Rows are points. To make a cloud, some directions were put in groups of two or more. Within a group, all points are equally far from the middle, so they leave a hole (a ring in 2 directions, a hollow ball in 3). The other directions are filled evenly. Then the cloud was stretched, turned, moved and blurred a little. How many holes are there, and how many directions does each take, smallest first?
In the rows, 128 means zero.

Cloud (20 x 3)
[[156 145  68]
 [171  40 159]
 [ 83 133 170]
 [154 172 164]
 [137 149  67]
 [108  68 154]
 [ 84 182 134]
 [ 80 195 121]
 [172  81 182]
 [ 91 115 162]
 [117 131 116]
 [198 153 197]
 [118 121 185]
 [189 204 167]
 [161 161 109]
 [ 92 178 119]
 [160 141 149]
 [140 152  72]
 [175  90 162]
 [204  72 185]]
Holes: 0

Cloud (31 x 4)
[[163 193 159 105]
 [108 107 188 114]
 [130 136 122  31]
 [164 149  79 100]
 [124 112  99 230]
 [114  87 182 100]
 [103 105  95 208]
 [167  98 175 190]
 [141 121 113 237]
 [172 154  77 205]
 [134  58 159 128]
 [107 105 186  80]
 [170  93 175 183]
 [103 185  90 105]
 [112  98 188 109]
 [119  59 118 135]
 [190 147 156  73]
 [100 168  81  88]
 [185 158 128 214]
 [106 101 176  56]
 [109 120 139 207]
 [ 69 126  93 116]
 [134 198  97 128]
 [107 132 111  39]
 [182 175 119 195]
 [139 165  76  92]
 [ 99 124 145 191]
 [ 94  72 104 128]
 [189 136 140  72]
 [ 88 175 142 116]
 [101 191 125 109]]
Holes: 2 (2, 2)

Cloud (29 x 4)
[[ 52 184  92 119]
 [ 75  89 106 160]
 [155 169  80 165]
 [147  99  64 174]
 [ 99 176 172  75]
 [ 87  68 121 110]
 [146 159  70 167]
 [173 160 102  76]
 [ 66 170 136  61]
 [ 89  83 103  82]
 [133 184  66 141]
 [168 174 129 174]
 [ 88 119 147 176]
 [112 189  60 122]
 [170 170 120 175]
 [ 70 149 111  52]
 [133  72 175 135]
 [105 129 159 181]
 [165 166  93 171]
 [ 95 175  72  61]
 [103 169 174  73]
 [ 67 125  85 161]
 [178 178 135  87]
 [ 75 140 105  52]
 [110 150  75  56]
 [ 97  88 156  89]
 [102  97  85  70]
 [156 200 153 130]
 [ 53 189 120 114]]
Holes: 2 (2, 2)

Cloud (52 x 6)
[[150  77 138 144  57 120]
 [180 136  67  88 185  93]
 [ 77 108 186 125 102  61]
 [ 65 120  79 161 173 135]
 [ 96 157  75  89 199 143]
 [179 128 201 131 149  54]
 [129 118 108 148  47 154]
 [125 151  69  78 209 114]
 [132  71 127  80 152 177]
 [109 160  27 120 154 112]
 [143 138  96  47 132 109]
 [144 202 114 168 188  89]
 [177  96  99 182 144  65]
 [113  50 138 109 163 166]
 [ 78 122  68 167  52  95]
 [146  91 172  81 136 159]
 [ 97 108 106 160 144 195]
 [185 123 153 161 170  41]
 [108  48 161 173 118  62]
 [143  89 160 101 168 186]
 [ 88  54 145 173 125  57]
 [ 82  54 182 144 119  79]
 [ 82 136 101 161 180 164]
 [162 103 167 112  80 126]
 [121  94  90 132  79  48]
 [ 80 143 192  99 133  83]
 [ 69 103 141 174  80 153]
 [ 73 135 103  79 163 161]
 [114 109 153 106 234 109]
 [160  98 158  97  85  96]
 [159 172  51 165 163 133]
 [157  82 113 207 147  94]
 [ 55 113  90 143 139 169]
 [143 188  58 103 130 165]
 [117  42 108 171 150 101]
 [179 106 103 145  63  98]
 [131 190 103  81 207  87]
 [135 166 118  49 198 110]
 [130 196 162 107 124 131]
 [143  88 148 121 193 182]
 [141  95  93 149 171 192]
 [100 130  38 119  87  91]
 [131  75 146 161 206  85]
 [132 153  40 191 112 106]
 [182 172 126 145  80  93]
 [143 213  91 138 188 102]
 [187 131 116 138 219 129]
 [129  40 123 160  78 126]
 [139 167 132 113 213  45]
 [122  56 109  94 147 173]
 [135  85 138 125 166 199]
 [ 65  78  93 103 153 149]]
Holes: 2 (2, 4)
